Each wall is flat, endless, passes through zero and stands at right angles to its row. A trip goes straight from one point to another. Which walls does it cross, in order?
In the rows, zero is written as 128.

Walls:
(1): [138 181 179]
(2): [141  94 168]
(3): [ 95 116 125]
(4): [ 87  94 139]
(5): [162 201 144]
(6): [205 164 158]
Trips:
[119 128 121] to [104 170 114] => 5, 1, 4
[ 55  73 169] to [156 113 219] => 1, 6, 3, 5
[ 80  51 140] to [ 96  62 156] => none
[ 93 191 135] to [125 133 102] => 1, 5
[154 124  81] to [157 154 197] => 5, 1, 2
[122 121 120] to [ 64 108 182] => 2, 1
[108 174 133] to [ 46  54 217] => 6, 4, 2, 5, 1

Walls:
(1): [105 135 171  65 207 185 167 165 110 103 107 160]
(2): [ 79 139  69 132 114 142 126 142  71 126 207 109]
(3): [161  90 115 170 172 159 170 158  77 146 103 145]
(4): [ 96 181 157 100 111  85 130 116  40  82 176 143]
(5): [ 84  90 152 167 141 122  84 157 125  53 119 172]
Trips:
[ 78 133 197 120 118 135  83 176 152  81 126 162] to [159 107 111  85 154 153  49 167 124 201 121 151] => 4, 3, 5
[145  79 104 133  95  45 113 234 133 108 178 114] to [165 136 216 164 131 209  97  82  88 145 193 157] => 3, 1
[120 140  93  97 181 121 168  98 149 110 110 126] to [142 172 137 167 110  96  65  65 162 195  53 134] => 3, 1
[112 208  91  97 148  69 128 161  88 145 158 139] to [132 131 174 138 150 135 151  42  84 168 120 138] => 3, 2
[120 116 156 152 129  46 123 222 154 173 195 134] to [130  97 157 154 170 118  37 158 147 133 131 208] => 4, 2, 3, 1

Walls:
(1): [149 148 133 117 165 156 209 170 119 170 128 116 161 108 148 151 155 123
 199 141 110 131 143 121  88 104  83  98  57 125  81 130]
(2): [191  84 134 146  83 135  44  98  83 141 129 110 154 114 127 157 166 179
 182 160 148 158 201 115 133 101 157 132 165 121  53 148]
(3): [163 141 125 125 124 128 111 112 140  76 136 182 117 100 124 187 165  89
  72 132 128 134 114 198 114 142 162 152 121 164 190  63]
(4): [141 126 101 130 142 114  90 126  68 123  97 135  99 183 148 125 150 135
 106 163 201 117 157 176  96 124 158 133 123  76 118 155]
(5): [132 124 126 108 156 145 109 123 115 143 106 168 104  89 133  83 160 151
 166 122 130  81 158 123 158 133 128 160 155 102 102 133]
(6): [126  55  94  68 166 119 148 127  64 149 144 176 154 130 174 119 114 132
 143 157 115 124 128 141 143 150  90 185 107 136 127 102]
(7): [114 145 141 113 110 162  83 130 121 158 115  87 187  71 110 141 133 144
 178 127 165 107 117 106 114 135 110  79 153 153 114 117]
Trips:
[125  91 140 120 156  73 134 166  82 119 101 150 135 136 218 113  88  98
 131 172 104 119 101  90 122 112 139 123 117 127  87  91] to [ 85 145 133 132 174 116 133 179 159 172 120 116 102 151 122 137 172 102
 213 147 118 145 121 109 149 126 123 146 150 159 130 135] => 4, 7, 6
[ 74 112  79  75 106 165 122 117 132 142 128 153 170 106  87  95 148 132
 110  96 121 147 106 145  81 156 111 140 128  95 131 154] to [128 112 128  76  89 108 171 147 125 105 108 139 140 117 103 122 152 146
 171 146 162  93 130 149 105  97 187 123 118 151 126 194] => 4, 1, 2, 6
[ 97 118 108  77 117 130  94 126 112 103 116 130 139  99 139 136 121 138
  64 104 114 121 183 130 114 125 107  99 108 151 109 108] to [129 105  95 193  79 142 120  55 151 100 145 121 127  93 104 107 134 155
 132 120 106 121 148  92 125 112 150 173 117 115 154 127] => 4, 5, 6, 7
[ 97 114  88 104 168 142 103 157 130  93  69  71 156 133 105  84 128 129
 121 139 106 124 157 113 111 182 166 139 216 107 163 137] to [ 99 134  92 113 111 187 188  85 127 146  64 130 113 128 131  82 187 139
 154 130  91 131 153 105 124 165 126 163  53 125  92  63] => 6, 1, 4, 7

Walls:
(1): [106  88 169  94 138 116 109 147 106 134 109 146 154  68 109 111 136 124
 117 122 179 105 157  31 119 103 139  72 109 198 157 158 197  82 155  80
 143 194 153  35 127  98  82  76  81 121 147 188]
(2): [ 67 105  80 100 164 140  67 116 110 157 140  79 177 113  83 177 185 173
 166 138 136 113 106  49 133 106 157 128 150 144 183 111 141 152 122 128
 165  55 106 152 167 126 176 142 213 197  69 124]
(3): [104  88 146 196 135 177  94 161  55 102 148  98 120 216 148 129  71 106
 137 144  88  66  85 184 116 142 175 127  94 135 147 137 157 144 155 172
 175 134 133  73 135 133 127 141 175 156  93  88]
(4): [176 121 109 214 131 110 109 150 163 104  75 170 146 163 124 120 125 177
 147 141  63 124 110 138 116  88  93  93 160 104 157  94 110 149 121 175
 143 198 146 112  89 181 133 137 152  82  38  92]
(5): [115 128  87  91 150 129 157 183 147 131 202  87 129 113 103  91  89 136
  79 199  91 126 119 190 130 109 175 199 151 163 113 103 136  98 173  88
  81 105 102 147  94 162 117 126 137 135 104  99]
(6): [114 177 189 164  41 109  84 100  40  76 160 214 164 127 100 117 119 106
 135 126  40  76 166 180 193 154 113 152 167 161 135 191 171 150 156 123
 198 176 116  95 137 127 142 143 135 179  89 136]
(7): [ 80 110 152  93 123 107 184 142 123 107 131  90 160 106 221 186 106 199
 117 129 115 100 125 166  88 144 178  63 141 142 155 117 165 118 133  94
 124 152 176 108 200 142 121 122  84 184 107 118]
(8): [170 129 103 129 142 175 162  63  92 138 193 162 116 132  98  96 129 124
  96 149 145 129  76 107 143 124 158  71 114 231 153 113 125 171  73 129
 138 172 165 108 122 106 135  72 133 156 177 130]
(9): [117  80 147 119 169 168  44 157  99 123 117 166 125 114 112 139 144 132
 152 166 107 111 138 134 168 132 133 121 102 153 135 114 121 130 143 114
 114 168 182 124 231 145 107  62 139  62 213 176]
(10): [ 58 204  92 131  91 149 107 130 170 125 106  90 193 124 104  77 145 161
 113 148  80 128  79 163 161 138 156 133 154 131 103 186 104 130  58  74
  92 155  92 143 190 210 150 130 136  97 137 164]
Trips:
[ 68 146 178  96 144  88 133  67 123 108 150 165  67 129 122  90  86 139
 104  66 107 157  91  86 185 192 105 113  61 107 102 173 165  55 116 159
 105 103 138 105 220 134 137 146 138  78 168 153] to [163 142 142  93 178 129 152 196  64 149 168 103  92 138 115 117  69  52
  99 144  54 149  78  79 108 123  65  98 149 137  64 182 201  88 152 165
 111 192 117 108 118  93 135 124 126 118 136  88] => 8, 3, 10, 5, 9
[136  49 138  79  98 182 168 218  86 123 110 107 136  79 116 100 130 156
  73 147 115 154  89 110 131 207 171 101 104 137 114 164  67 123 126 100
 177 143 168 121  94  69 101 105 166  85 163  71] to [110  77 161  96 145 153 180 152 127 167 109 151 135  69 100 178 147 164
 116  20 106 159 135  88 128  36 106 198 174 158 144 156 122  99  48  93
  59 102  42 109 126 145 173 189 107 124 106 182] => 3, 10, 2, 9, 8, 7
[ 94 123 152 140 173 156  88 133 142 117  45 114 104 143  53 185  94 145
 121 117  96  88 122 116 127 170 127 141 101 130 106 125 100 113 108 180
 162  42 131 122 126 169 109 126 116 110 139 109] to [137 107 124  96  65 148 108 118  91 106  93 192  87 136 108 163  82 144
 204 148 154 110 136  92 107  66 181 126 225 166 185  81 134 103 125 127
  87 149 193  80  53 111 218 135 152 106 170  71] => 10, 1, 8, 6

Walls:
(1): [108 112  91 195 158 177 105 167 124 156 203 132 110 162 117 105 136  87
 141 162 153  93 111 151 147  61  74  68 145 156 140  98 168  97 165 196
 113  45  87 118 194 100  77  96 154  89 124 164]
(2): [153 121 108 197 159 210 160 167 113 146  90 144  74  60  70 125 125 149
 101 116  62 143 140 144 137 153 152 160 104 149 101 177 104 192 133 101
 130 126  74 135 136 167 136 163 165 163 151 123]
(3): [130 122 168 106 112  62 138 148 215  87  83 109  67  79 146 100 126 112
 156  87 170 109 128 141 167 106 141  73  95 114 150 175 117 119 108 107
 178 170  63 165 172  60  94 109 164 169 117 139]
(4): [124 109 117  52 165 145  91 167 110 206 161 138 107 146 124 249 171  98
 122  96 118  96 148 104 142 101  93 102 116  95 131 138 132 126 149 120
 129 116 169 171 169 111 108 191 117 108 107 121]
(5): [ 88 136 132 141 110  99 168 119 144 167 116  88 107 160 134  86 111  94
 166  61 108  80 102 120 131 141  76 135  89 132 114 159 117 164  94 114
 116 154  85 143 142 119 116 177 121 151 152 109]
(6): [145 128 143  88 172 141 144 101 120  78 172 122 113  97 151 137  63  78
 159 154 126 108  64  92 112 150 176 182 145 114 140  88  68 117 127 166
 127 144 137 111 133 177  95 161 146 101 121 112]
(7): [129 129 144 116 122 199 118 117 115 121  86 107  73  92 115 147 152 175
 121 143 166 149 165 172 126 159 140  72 145  93 126 138  97 121 206 119
 134  69 110 138 123 193 161  89 108 106  88 151]
(8): [ 85  91  74 150  70  75 166 106  98 184 177 106 121 199 149 115 174 170
  78 118  98 120 105  76 149 140  90 134  95 111 100 130 114 125 143 154
 114 121 143 135 108 127  92 170 177 127 149 138]
(9): [149 163 152 164 185 165 156 211 108 115 104 149 104 147  95 185 139 104
  61 193 123  96 108 104 117 144 159 130  99 182  55 102 120 138 122  87
 126 181 189 129 132  83 145 142 141  84 175  93]
Trips:
[119 157 128 180  91 139 175 100 139 104 142 112 128 152  55 161 139 174
 124 150 128 116 168 195 116 143 136 178 165 107 159  94 139 108 121 159
 117  74 122 121 176 101  78 161 169  92  86  89] to [147 131  98  86  83 152 141 131  63 138  98 167 141  77 151 115 127  81
 163 190 145 106 161 169 127 124 146 145 122 114 198  89  86 138 152 148
 119  99 112 108  52 108 153 151 182 154 127 148] => 8, 1
[145  67 194 155 120 140 183  99 131 163 106 171 156 136 151 184 133 185
 131 156 114  70 109  95 153 116 114 129  89 121 102 126 139  96 131 155
 150 103 103 150 154  92 157  41  80 113 134 192] to [ 99 139 152 113 154 110 114 112 179 118 146  84 174 138 131 166 109 108
 154 102 137 105 180 117 123  78 155 122 124  81 126 139 106  96 137  94
 167 132  90 163 152 112  74 117  94 163 155 115] => 9, 8, 5, 7, 1, 6
[ 93 159 104 134 112 135 125 115 131 143 157 187  95 166 228 123 102 165
 182  85 158 120 125 119 152 119 100 155 135 195  97  99 174 150 152 121
 162 177 101  91 116 144 120 154 107 162 127 122] to [174 155  57  62 109 112 103 131 117 212  95 149 104 178 122  96 111  86
 104 118  99  93 101  98 129 137 107 115 121 141 152 153  77 102 115 118
  89 125 150  94 187 150 202  92 130 134 190 161] => 4, 9
[177  97 141 114 173 178 136  70  99 101 168 106 172  53 196  80 104 144
 151 151 177 123  62 109 152 105 139 100  91 148 124 143 160 115 143  84
 152 158  71  67 107 179 136 135 142  92 147 139] to [ 60 147 118 153 170  96  99 155 118 126  74 150 167 107  63 190 103 145
  85 171 147 139 138 170 157 153 120 101 161 181 161 160 199 109 119 113
 138 169  96 175 181 163 135 154 163 140 114 133] => 9, 6, 4
[133  83 130 137 150 175 142  89 123 125 108 117 189  96  71 145 111 161
 131 129  79 165 109 121 162 162 113  83 115 110 139 184  83 126 102  88
 178 111 148 101 170  82 164  87 187 141 133 172] to [148 137 191 153 131 115  82 133  67 172 188 145 130 113 145 131 109  82
 114 114 167 175  25 177 149 122 174  67  97 120 120 159 149  93 118  94
  88 162  57 115  55 167 156 184 142 139  81 105] => 6, 5
[ 77  63 217 102  63 145 106 124 150 121  99  64 146 161 178  62 121 124
 126 186  73 122  88 148 118 111  71 135 166 136 145 139  97 173 153  91
 125 119 109 155 106 152 125 164 117  78 153 105] to [104  82 103 122 126  92 131 148 138 122 112 125 200  97 157 147 166  83
 130 117 143 132 111 135 104 111 137 153 143 107  81 130 173 130 125 110
 129  81 133  87 170 123 204 100 140  69 101 135] => 6, 1, 8, 5, 7, 4

Walls:
(1): [ 93  67 119 104 153  38  83  97  38  73 108 122 183 146  75  88 106  83
 162 158  86  90 132  98 133 135 143  91 142 120 100 150 135 156  82 128
 167 135 145 154  95 147 168 118 162 143 143 141]
(2): [143 107 136 118 137 111 166 109 135 100 157 120  90 159  78 104 151 122
 153 134 141 117 141 151 120  95 112 102 123 159 144 157 121 155 115  53
  95 121 174 116 119 139  73 120 124 167 106 190]
(3): [102 106  95 131  62 121 188 176  58  92 141  94 113 165  95  85 116 191
 145 140  99 140 140 107 212 136 121 111  97 117  84   7 134 120 171 149
 140 136 137 126  85  96 114  62 184 137  88  73]
(4): [166 144 112 197  90 119 110  87 130 180 123 136 229 157 132  84 123 100
 162 137 104 135  54 146 191 111 182 121 115 126 168 113 100 133 126 114
 141 179 124 157 119 158 123 185 170 115 118  91]
(5): [160 110 207 125 111 162 105 175 116 116 125 150 184 103  92 173 117 125
 128 173 145 110 110 155 155 147 153  93 149 171 127 103 149 131 101 125
 132 156 106 101 156 138 122  70  87 140 130 164]
(6): [118 101 148 153 100 113 131 113  86 114 115 106 104 101 129 107 107 155
 149 143 155 127 106 203 109 102 186  85  83 125 129 187 107  79 103 159
 116 175 132 126 137  89 125  93 159  58  60 121]
(7): [136 164 138 140 203 120  85 190 155  94 140 147  83 143  93 107 129 100
 176 156 111  73 166 105 127 102 162  13 142 149 130 138 126 123  88 116
 125  88 192 126  85 140 138 108 151 136  81 149]
(8): [132 155 109 129 123 105 137 114  75 186 164 144 163 127  98 169  79 185
 184 124 119 101 154 119  72 203 128 128 136 194 140 178 184 203 138 167
 136  76 127 142 126 157 122 153  96 128 126 126]
Trips:
[ 91 162  94 158 149 189 129 135 103 129  92 123  99 102 157 120 142 133
 153 136 112 150 171 108 141 157 117 124  88 159 142 124 155 160  95  96
 122 142 166 223  80 117  88 118 107 152 124 173] to [187 199 124  95 140 124 147 150  88 191 194 127 144 121  97 117  73 122
 134 163 112 116  83 112 169  99  75 108 163 113 154 153  72 150  99 130
 131 115 118 116 117 125 190  91  90 142 127  78] => 1, 4, 5, 2
[165 117 166 108 129  45 117 111 153 142 153  69 110 121  63 142 174 129
 118 110  92 103 143 153 144  97 119 118  53  89 158  66 133 164 164 163
 154  79  93 190 121 123 105 108 137 119  88 112] to [118 107 142  90 104 123 108 129 111 121 121  70 146 135  84 179 113 127
 131 148  95 155  72 119 154  98 102 120 151 114 125  92 157 114 184 173
 187 179  93 182 131 119 155  71 139 136 150 169] => 7, 2, 5, 6
[154 122 137 128 180 103 164 115 120 105  45  95  96 123 139 140 150 162
 108  97 108  97  96  78 102 146 140 116 140  77 119 125 120 149 156 131
 164 119 141 128 172 114 164  56 173 197 100  92] to [127 115 130 162 190 134  93 164  80  92 157 116 150 128 157 159  67 181
  95 168 159 165 194  92 151  60 145 170 135 107  91  97 152 112 117 172
 106 115 118 123 128 131 128  72 114 146 103 139] => 5, 6
[183 172 150 116 112 152 112  92 122 111 179 147 124 178 173 132 102 163
 167 126  46 134 143 147 117  80 143  74 129 176  66 121 106 199 106 163
 158 174  75 173  95 116 144 172 122 143 138 148] to [ 96 118 102 138 173 107  98 143 140 148 161  57 132 117 138 162 106 109
 142 102 146 141 147 135 103 146 100 160 103 118 140 112 151  93  66 147
 177 101 114 173 134 133 168 124 166 147 183  91] => 3, 5, 7, 4
[132  90 133  80 106  78 162  94 123 142 128 143 165 124  93 136 111 161
 140 179 136 121 148  73 109  71 127  80 144 146 168 155 113  96 164 135
 104 170 141 105 112 147 167  97 150  77  96 169] to [114  94  89 155 157 180 180 124  95 126 129 118 162 118 102  86 102 154
 129 126 103 168 161 113 164 129 151  92  95 114 149 120 144 151 161 147
 172 143 129 135 135 153 131 185  97 125 120 108] => 5, 7, 2, 6
[148 162  72  73  96 110  91  96 124 127 143  94 127 153  85 113 149 147
  99  86 148  85 142  95 124 132  77 125 157 131  43 110 143 141 156  91
 114  73 133 155 157  86  95 113  77 137 124 133] to [105 106 118 115  94  92 151 109 131 160 163  83  90 174 155 111  57 107
 100 136 104 155 134 190 114 122 102 105 139 108 162 151 188 130 143  13
 149 108 141 152 106  87 110 149  96 124 124  80] => 1, 6, 4
[131 166 161 146 164 109 128 134 152 155 147 153 188 153 133 161 118 103
  86 171 129 135 115 120 166 139 134 166 123 117 114 161 143 164 124  41
 157 142 201  84 147 129  88 139  53 127 126 104] to [126 189 124 161 100 113 158 122  92  74 147 124 123  81 142 154  90 115
 123  65 186 122 202 183 130 117 147  81 127 125 145  83 134 145  62  73
 110 131 101  93 105 139 161 138 105 144 112 123] => 7, 4, 6, 3
[151 133 173 105 142 135 106  73 174 113  94  85 130  94 128 123  70 125
 132 115 166 133 120 150 168 115 188 141 129 145  91 110 154 120 101 115
  99 179 116  49 159 115 142 144 175 119 161 115] to [138  50 169  94 154 116 145 133 149 141 138 147  83 138 151 142 153 151
 104  83 142 121  92 149 151 121 137 167  51 158 146 163 107 126  62  99
  86 133 149 131  95 158 192  41 124 131  83 172] => 2, 4, 7

Walls:
(1): [146 180 109 104 116  51 192 143 168 137 144 125 149 171 177 127 150 154
 148 211 121 162 127 138 131  51 166 124 155  90 155 144 140 206 126 219
 100 175 135 102 189  83 214 119  97 114 131 147]
(2): [114  92  99 130 171  96 116 116 179 135 148 109 171 145 121 126 127 140
 115 149 138 113 216 118 106 181 129 164 101 109 109 145 113 110 159 104
 134 108 140 139 116  85 148 158 155 112 156 181]
(3): [183 130  83 130 159 137 133 138 125 176 130 144  94 126 163 143 140 155
  80 135 177 155 119 175 153 154 155 146  59 172 155  76 179 141 131  77
 104 119 167 170 171 109 107 162 128 102  80 133]
(4): [ 85  87  76 159 184 106  98 160 129 130 135 163 140 146 142 140 157 140
 125 174 101 158 130 140  41 109 177 113 200 156 121 107 125 136 129 119
 162 141 161  97 147  93  26  93 185 152 137 123]
(5): [110 146  85 160 114  91 185 133 100 160 126 175 170 126 125  58 177  70
 134 152 189  70 164  97  98 192 148 121  81 175 123 122 117  62 162 116
 161 178 180  62  75 160  70 183 132 215  52  74]
(6): [165  89 159 130  67 157 110 217 200  86 170  76  89 188 166 130 121  61
  78 146 239 196 131 126 109 157 114 131 131  40 106 156 249 144 127 112
  84 121 185 163  71 163 130 128 106  64 181 121]
(7): [131 130 144 133 206 135 129 122 144 108  95 128  91 121 145 101 114 179
 107 137 112 165  65  73 194 116 183 116 109 145 137 150 143 132  72 140
 140 117  90 110  72 118 176  86  95 172 142 116]
(8): [102 133 138  94 149 120 163 169 140 122 146 168 140 164 188  67 149 199
 156  96  92 102 133 106 122 138 162 174 106 110 155 126 123 131 195 203
 105 170 117 143 162 167 129  99 131 125  58 151]
(9): [118 157 119 162 202 176 130 143 132 167 174 173 128 183 128 153 169 142
 146 123 171 173 149  98 141  98  53 117 166  68 101 160 154 169 139 130
 154 116 104 141 163 137 128 110 128 153  89  89]
(10): [147 145 144 181 141 197 134 156 121 154  82 108 121 119 104 117 128  90
  63 135 189 191 142 149  78  88 163 125 127 130 112 171 153 153 214 111
 119 187  72 116 188 152 107 115 146 217 103 110]
Trips:
[143 108  83  84  86  74 208 144  96 110 172  65 129 121 124 110 109 164
 185 186 105 182 147 114 103 110 105 134 133 167 124 184 124 106 133 112
 118  60 114 134  64 120 135 166 148 169 102 173] to [150 160 107 206  62 125 134 116 150 183 156 156 124 155 129  85 201  43
 140 119 119  77 183  49 166  88 160 174 151 144 152 112 149 154 141 180
 166 157 148  93  89 173 125 107 187  81 150 157] => 8, 6, 4, 9
[134  91  97  96  87 140 140  92 152 189  51 162 125  84 151  66 157 168
 146  85 124 118 188 111  93 195 144 137 110 167 165  96 184  99 111 162
 115 139  95  98 172 129 101 112 111 123 163 118] to [126 123 102 147 133  64 128  84 129 154 162 132  73 172 129  73 172  72
 172 119 153 235  84  56  87 145  89 147 209 184 100  92  94 149 162  87
 166 125 182 183 109 123  66 175 151 124 120 119] => 9, 8, 6

Walls:
(1): [ 81  94 190 149 138 120 140 115 216 141  82 125  25 153 109 158 132 209
 142 131 121  96 148 166  84 146 126 139 119 127 114 155 184 131 142 143
 153 164 127 147 143 170  47 103 147 121  75 176]
(2): [109 171  85 152 107 148 124 146 129 134 111 106 157 133 144 135 122 109
 191 110 125 140  98 147 151 180 193 147 119 153 154 130 115 108 140 121
 162 105 134 162 140 169  95 156  99 165 151 183]
(3): [143 153  88 137 161 135 115 156 112 127 151 144 181 142 115 103 170 118
 121  64  64 162  88  89 114 171  57 186  52 122 135 155 149  86 104 112
 150 193 116 115 105 146 150 113 108 143 139 154]
(4): [106 110 136 193 197 118  33  80 114 150 149 154 143 181 123  86 149 120
  91 148 158 121 143 119  92 131  84 112 116 174 179 159 126 180 150  96
  88  97  66 123  72 103 204 215 154 137  94  75]
(5): [142 128 184 214 125 176 170 100 144  87  81 197 114 114 212 107 152 186
 148 146 114  95 117  96 158 132 102 117  74 188 174 174 167 117 108  46
 131  47 198 171 170  74 129 118 199 133 197 156]
(6): [132 126 117 122 104 141 159 122 151 136 107  98 130  90  60 155 144  80
 119 135  74  85  93 169 112  91 116 140  82 117 114 198  91 173 192  47
 131 121 184 110 113 101  71 153  95 166 139 118]
(7): [113 106 195  65  80  93 118 214  77 115 170 217 147 162 141 118  50 126
  93 156  74 130 158 114 103  99 183  92 105  62  99 106 165 145 163  98
  98 164 128 134 165 157 179 121 126 144  94 177]
(8): [149  76 122 143 151  80 209 157 190 157 179 192 164 227  88  69 169  65
  67 148 223 167 107 114 222  91  84 135 103 104 140  70 101 168 133  66
 162  79 161 148 187 199 139 142 163  87 113 129]
(9): [150 162 171 200 159  62 139 120 131 116 159 123 154 151 152 147 141 143
 125 118 123  77 178 162 148 122 169 147  61  86 149 119 102  89 154 146
 110 167 111 168  81 182 107 104 141  90 163  36]
(10): [164  82 132  87 155 138 179 188  89  86 119  59 149 133  79 194 126  50
 105 129 211 116  52 128 117 157 143 156  98 122 108 187 138 122 141 131
 171 200  95 102 107 125 138 155 116 110 202  99]
(11): [125 138 122  93 125 196  84 153 105 107 152 116 105  39 167 107 141  97
 186 104  95 194  99 133  95 117 127 115 129  52 128 111 137 168 103 128
  72  37 129 167 135 142 172  74 158  67 134 145]
Trips:
[149 133 150 104  73 128 147  60  50 141 143  72 163 142 111 148 154 106
 128 161  72 102 114 190  41 156 104 139 149 180 132 181 229 120 133 121
 146 164 143  98 208 103  21  66  21  98  95 124] to [140 110 113 150 158 110 157  85 155  72  99  94  84 137 143 155  77 135
  86 176 181 109  88  58 176 161 108 129 138 190  87 148 123 174 141 169
  90 100 208 152 100  72 151  93 137  72 162 195] => 2, 5, 3, 8, 6
[123  67 126  81 152  96  93 146 206 199 127 164 186 161 142  40 124 190
 112  84 128 144 157 131 122 227  97 123  92  75 134 145 190  99 163 105
 136 126  57 129 105 133 133 184 181 140 185 206] to [214 132  76  82 188 155  86 144 170  85 131 162 106 173 145  90 123 143
 122 106  83 115 100 181 159 153  94  84 151 198  45 116 174  92 103 146
 137 152 181 120 171 148 126 131 167 155  82 158] => 4, 2

Walls:
(1): [ 98 176  92  83 188 162 139 167 103 145 178 137 143 148 132 147  59 144
  88 142 122 156 181 129 182 147 137  78 122 198 188 142 209 106  88 185
 140 153 119 156  61 113 124 129  91 114 149 170]
(2): [137 138  91 155 184 160  94 128  92 151 113  94 107 147  92 123 150 153
 140 132 118  81 127 131 158 113 115 178 155 113 115 183 160  57  97 131
 113 103 106  91  88 115 108 188 119  99 121  89]
(3): [136 144 134 132 120 130  82  71 141  88 126 174 149 185 125 157  93  77
 164  86 169  71 120  47 134 132 124 136 147 132 177 109 161 126 113 143
 108 117  70 135 107 146 186 116  51 176 122 165]
(4): [ 95 171 200  77 142 153  93 135  80 151 113 113 132 179  65 157  95  83
 104 170 162 159 111  99  83 161 168  76 121 174 137 135 172 176 119 171
 131 159 171 154  92 107 129 185  81 120 150 138]
(5): [188 127 156  97 100 171  87 186 176 108  86  98 152 208 120 136 131 135
 152 154 106 117  80 115 148  33  79 147 146 140 141 139 160 103  63 135
 100 191 207 148  29 108 119  96 192 142 132 129]
(6): [110 169  62  98 155  95  96 191 162 130 121  81  66  50 122  82 139  87
 135  96 104 101 147 151 155 140 117 160  95 154  94  75 169 103 119 118
 223 104 119  74 143 178 167 188 117 107 150 137]
Trips:
[130  81 163 108  69  86 163 152 101 140  95  76 130 129 118 165 123 136
 176 196 134 154  99 108 131 101  92 137  79  54   7 142  84 107 108 148
 137 117 120 118 149 114  70  61 145 110 204 200] to [210 147 141 132 114 177 103 167 216 172  51 151 100 146 115  82 174 151
 152 167  74  83 148 165 128 148 172 121 139 158 121 107 153 173 155 168
 150  82 144  74 115 155 183 166 136 132 150 132] => 6, 2, 4
[178 189  90  93 125 216 158  72 104 133  84 186 180 194 129 178 165  74
 113 159 139 103  81  64 174  82 114  95 118  77 158  98  39 173 140 158
 132 126 104 128 161 142  90 135  89  76 133 111] to [ 65 158 194 133 199 154 138 105 129 219 147 125 149 148  76 123  78  97
 119 141 145 131 157  97 158 153 137  52 151 133 139 114 139 156 230 169
 146 140  45 106 130  94 129 151 137 154 141 129] => 5, 1
